Every row gives one point. Examples show where two turns around zero, p and q, send a point. Where does a point land after both, in the order given? Backwards means that the second turn is done in reverse. Each puzzle has new turns, and all numbers are rounded.

Turn p:
[ 0.3  2.2 -1.1] -> [-1.4  1.9 -0.9]
[ 2.4 -2.4 -3.2] -> [ 4.1  1.7 -1.4]
[ 0.1 -1.1  3.5] -> [-0.1 -2.0  3.1]
[-0.1  5.0  3.6] -> [-5.3  1.2  2.9]
[ 1.9 -0.9 -2.1] -> [ 2.3  1.8 -0.8]
[-4.6 -2.8 -0.5] -> [ 0.4 -4.7 -2.7]
Turn q:
[ 4.0  3.7 -3.7] -> [ 2.9 -0.8 -5.8]
[2.3 1.9 3.0] -> [ 2.0  3.7 -0.4]
[-3.6 -0.9  0.6] -> [-3.3 -0.2  1.8]
[-1.3 -2.3 -1.7] -> [-0.9 -2.8  1.2]
[-1.5 -2.5  1.8] -> [-0.8  0.1  3.3]
Where do these land?
q, then p backwards: [ 3.6 -1.2  4.4] -> [ 5.6 -1.6 -0.4]
q, then p: [ 0.6  3.1 -3.2] -> [ 2.1  1.1 -3.8]
p, then q: [-1.2  0.7  2.3] -> [-1.4  0.2  2.3]
p, then q: [ 1.6 -2.4 -2.4] -> [ 3.2 -0.3 -2.0]
q, then p: [-4.5 -0.2 -1.1] -> [-1.0 -4.1 -1.8]

Turn p:
[-0.9 -2.8  1.9  0.7] -> [-0.7 -2.1  2.8 -0.3]
[ 6.8 -4.3 -2.6 -3.7] -> [ 5.3 -1.4 -1.1 -7.3]
[-2.2  0.7  2.5 -1.5] -> [-1.0  2.0  2.8  1.0]
[ 0.8  1.3 -0.7 -1.6] -> [ 0.9  1.9 -0.9 -0.6]
[ 0.9  2.2 -0.4  2.1] -> [ 0.8 -0.3 -2.1  2.3]
[-1.9  2.2 -3.5  0.4] -> [-2.7  1.4 -3.4  0.3]
[-3.6  0.7  2.8  3.7] -> [-2.7 -1.5  1.9  4.6]
Turn q:
[ 5.7  0.3  3.2 -1.8] -> [ 3.4 -1.4  5.7  0.6]
[ 0.0  2.1 -2.6  2.9] -> [-1.4  2.7 -1.1  3.0]
[-3.9 -1.5  0.1 -3.1] -> [ 0.2 -0.9 -2.9 -4.2]
[-4.2 -1.3 -0.3 -0.2] -> [-2.0 -0.5 -3.0 -2.4]
[-4.6  0.4  2.3 -1.0] -> [-2.5  0.5 -0.9 -4.5]
[ 2.4 -1.1 -0.7  2.7] -> [-0.6 -1.2  0.8  3.5]
[ 4.6  1.1 -2.0  0.5] -> [2.8 0.8 1.5 4.0]
Where do these land?
p, then q: [-1.4 -3.3 -3.3 -0.7] -> [ 1.7 -0.8 -2.9 -3.5]
q, then p: [-1.0  2.3  4.4  4.0] -> [-3.3  2.2  4.0  3.2]
p, then q backwards: [-2.0  1.9  0.7 -1.3] -> [-0.1  2.6 -0.2  1.7]
q, then p backwards: [ 3.3  2.0 -0.4  2.4] -> [-1.5  2.2  3.7  0.4]
q, then p: [ 1.2 -2.9 -1.4 -4.6] -> [ 3.6 -1.7 -1.1 -4.0]

Turn p:
[-5.4  1.9 -0.2  2.2 -1.2  1.1] -> [-2.9  4.5 -2.3  0.3  2.1  1.5]
[ 1.8 -0.3 -4.1 -1.6  0.1 -4.1] -> [ 3.4 -3.8 -3.5  0.5  0.7 -0.3]
[-1.7 -1.4  3.2  2.0  1.8 -2.0] -> [-3.6 -0.7  0.7  3.5 -0.3  0.0]
[ 1.3  1.9 -1.7 -4.0 -1.3 -4.0] -> [ 3.1 -2.0 -3.1 -0.1  1.2 -4.1]
[ 1.3  2.4  2.9 -1.6  5.1  1.8] -> [ 2.3  2.0  4.8  3.5 -0.2 -1.6]
[-0.2  1.0  1.5  4.5 -1.4  4.5] -> [-2.3  4.2  1.4 -1.7 -3.2  2.8]
[ 2.0 -4.5 -4.4 -1.8 -3.1  0.7] -> [ 1.4 -4.5 -1.0 -5.3  1.1  2.1]
[ 0.8 -1.0  2.8  0.3  0.1  2.2] -> [-1.5  0.5  3.1 -0.7 -1.2 -0.3]
Turn q:
[-1.5 -0.1 -1.0  3.0 -3.0 -1.1] -> [ 0.9  2.2  0.5  1.6 -3.7  0.7]
[ 3.4  0.4  5.4  0.6 -1.9 -4.2] -> [-0.4  3.4  5.9 -2.2  0.6 -3.3]
[-1.8  0.1 -1.6 -2.3  1.6 -2.3] -> [-0.7 -0.4 -3.0  0.4  0.1 -3.0]
[-3.3  2.7  3.6 -2.8 -2.6  7.3] -> [-5.1 -2.5 -0.5 -5.4 -1.9  5.9]
[ 3.3  2.3 -1.1  3.8  0.8 -0.6] -> [3.8 3.5 0.6 0.4 1.9 1.4]
[-0.5  2.0 -3.2  0.3 -1.4  3.8] -> [ 2.0 -1.0 -2.7 -1.2 -1.5  3.9]
[-0.1 -2.7  1.3 -0.5  4.3 -2.1] -> [-1.9 -0.6  0.4  2.9  3.5 -2.8]
[ 0.7 -3.7  0.4 -3.1  1.0 -2.7] -> [-0.6 -2.8  1.1  1.1  0.8 -4.6]
[-0.2 -1.0 -3.7  0.9  1.2  1.9] -> [ 2.0 -1.7 -2.3  2.3  0.2  1.8]
Where do these land?
p, then q backwards: [ 2.3 -1.8  0.1 -4.7  1.0  0.7] -> [ 4.7 -2.1  0.5 -2.3 -0.5 -0.4]
q, then p backwards: [ 0.1 -1.2 -4.2 -3.4  3.2 -1.3] -> [-0.1  0.6 -1.8 -2.9 -0.8 -5.5]
p, then q: [-5.9 -0.2  1.1 -0.8 -0.1  2.0] -> [-3.3  2.0 -4.1  0.0  2.9  0.8]
p, then q: [-3.2  2.5 -0.4 -1.2 -1.2 -1.6] -> [ 1.6  1.9 -3.5  0.9  1.3 -1.1]
p, then q backwards: [ 6.1 -0.8  1.2  3.6  3.9 -2.0] -> [-1.4 -5.5 -2.9  2.0 -5.0  1.2]
q, then p backwards: [ 1.3  2.8 -0.2  2.6 -3.0  1.7] -> [ 1.5  1.1 -2.2  2.0  0.2  4.0]
q, then p backwards: [-0.7 -1.2  2.4  3.9 -3.8  0.3] -> [1.7 0.2 2.6 3.3 2.4 3.4]

Turn p:
[ 1.4  2.0  3.2 -0.1  3.0 -1.0  1.0  0.5] -> [2.9 2.8 1.7 0.3 1.1 0.8 1.9 1.7]
[ 2.0  2.1 -2.4  0.6 -3.1 -2.0 -1.5  0.1] -> [ 0.7 -0.2 -0.5  3.7 -1.6 -0.6 -3.1 -1.9]
[-6.7 -5.7  1.9 -0.9  2.5  0.9  0.3  1.8] -> [-2.9 -1.0  0.1 -7.8  2.6 -2.3  0.5  3.0]
[ 0.8 -5.2  0.3  0.2  1.4  0.9 -0.5 -3.3] -> [-2.2 -1.9  1.2 -2.2  3.6  1.3  1.7 -3.2]
[-0.8  0.4 -6.1 -3.5 -3.5 -1.2  1.8 -2.9] -> [ 0.6 -2.1 -4.7 -0.3 -3.7 -2.0 -0.8 -5.5]
[ 0.9  2.9 -5.2  2.6 -0.6  0.9 -1.6 -3.2] -> [-2.5  1.1 -4.3  4.6 -0.2  0.9 -0.7 -2.8]
[ 0.7  1.6  1.9 -2.5  1.1  1.7  2.3  7.1] -> [ 4.5 -2.2  0.3 -0.8 -1.8  0.6  0.5  6.6]
[ 0.3  0.7  2.6 -2.9  2.4 -1.9 -1.6  5.4] -> [ 4.8  0.5  1.3 -2.2  1.0  0.7 -2.7  4.3]
[ 1.9  2.2  1.8 -3.6 -2.6  1.3 -1.9 -1.3] -> [ 1.3  0.5  1.6 -0.2 -3.9  3.8 -1.3 -1.6]
[-0.3 -2.6  1.5  5.9  0.7  0.7  1.7 -1.7] -> [-4.2  0.0  2.3  1.7  3.1 -2.0  3.3  0.3]
[-0.1  1.5  0.5  4.2 -1.3 -0.3  0.0 -2.5] -> [-3.0  2.3  1.1  3.2 -0.1 -1.1  0.8 -1.0]
Turn q:
[ 3.2 -1.8 -4.3 -2.5 -2.7 -5.8  0.0  2.7] -> [ 1.5  2.2 -2.0 -6.1 -0.8 -4.1 -0.7  4.5]
[-3.6  1.2  2.8 -1.7 -1.9  1.3  1.3 -0.1] -> [-1.6 -1.4  3.5  0.6 -3.3  1.9 -0.1 -0.5]
[ 1.6  1.2 -3.8  2.6 -2.7 -0.1 -2.2 -1.3] -> [ 3.1  1.5 -1.8 -0.3  0.0 -2.5 -3.6 -2.1]
[ 1.8 -1.1  5.3 -3.1  2.3 -2.1 -2.9  1.1] -> [-3.2 -4.3  1.4 -1.2  4.0  0.4  0.2  3.6]
[-4.6  0.3  0.0  1.8 -1.0  1.8  1.5  1.6] -> [ 0.0 -0.5 -0.2  2.9 -4.8  1.2  0.6 -0.8]
[-2.2  1.6 -0.7 -1.3  3.6 -1.3 -0.2  0.1] -> [-3.9  1.5 -1.8  0.4  0.0  1.8 -0.3  0.7]
[ 1.7  0.1 -0.4  1.1  0.4  1.7 -1.0  3.3] -> [ 2.8 -0.6 -1.4  1.4  0.7  1.1 -0.4  2.3]
[-1.7 -2.1  2.6  1.9  1.8  6.8  0.3 -5.4] -> [ 0.4 -2.7  1.3  2.9  1.7  3.4  2.8 -7.5]
[ 2.5  3.0 -2.0 -5.1  3.1  4.3  1.9  0.6] -> [ 1.0  3.9  0.9 -1.8  2.5  7.1  0.1  1.0]
[ 1.2 -2.2 -2.1 -0.5 -0.8 -5.1  0.3 -1.7] -> [-1.3  1.3 -1.3 -3.8  0.3 -4.6  0.7  0.1]
[ 0.0 -0.1  2.7  6.8 -2.0 -1.7  0.9 -0.8] -> [ 0.9 -0.9  1.3  5.0 -0.5 -5.6  0.6 -1.2]
Where do these land?
q, then p: [ 0.6 -2.9  2.2 -3.1 -4.0  3.4 -0.1 -3.6] -> [ 0.8 -1.0  4.0 -3.8 -0.1  3.1  3.1 -3.5]
p, then q backwards: [ 1.4 -0.4  3.4 -3.2  1.9  1.7 -1.5  1.3] -> [ 1.8  0.3  0.0 -4.2 -1.0  2.9  0.7  1.7]
q, then p backwards: [ 0.9  2.8  1.2  3.5  3.1 -4.7 -3.0 -0.1] -> [-2.1 -0.1 -3.3  6.1  0.2 -1.9 -1.8  1.9]
p, then q: [ 3.8 -2.0 -4.0  2.8  0.6 -2.0  4.7 -3.4] -> [-1.8  3.7 -1.3  1.0  1.7 -4.6  4.8 -3.7]
q, then p backwards: [ 1.4 -4.4 -3.1  1.1  0.8  2.1 -1.4  3.5] -> [ 0.8  1.2 -3.5 -3.5  3.4  1.1  2.8  1.9]
p, then q: [-4.3  2.1 -1.5  0.8  2.5  0.2 -0.5 -1.4] -> [-1.2  3.8 -1.5 -0.4 -2.3  1.5 -2.8  0.7]
q, then p backwards: [-4.2  0.7  2.4 -1.6 -3.4 -2.5  1.5  3.2] -> [-1.9  1.1  2.8  0.2 -5.3  2.8  1.2  2.7]
p, then q: [-0.9  3.4 -0.3  4.5  2.7  0.8 -0.3  0.9] -> [ 0.1  2.7 -2.2  4.4 -2.0  0.3 -1.1  2.2]
q, then p backwards: [ 1.2  0.8 -0.2 -4.6 -4.2  1.1  0.5 -0.2] -> [-0.4 -1.4  4.4 -4.1 -0.8 -0.6 -1.6  1.0]
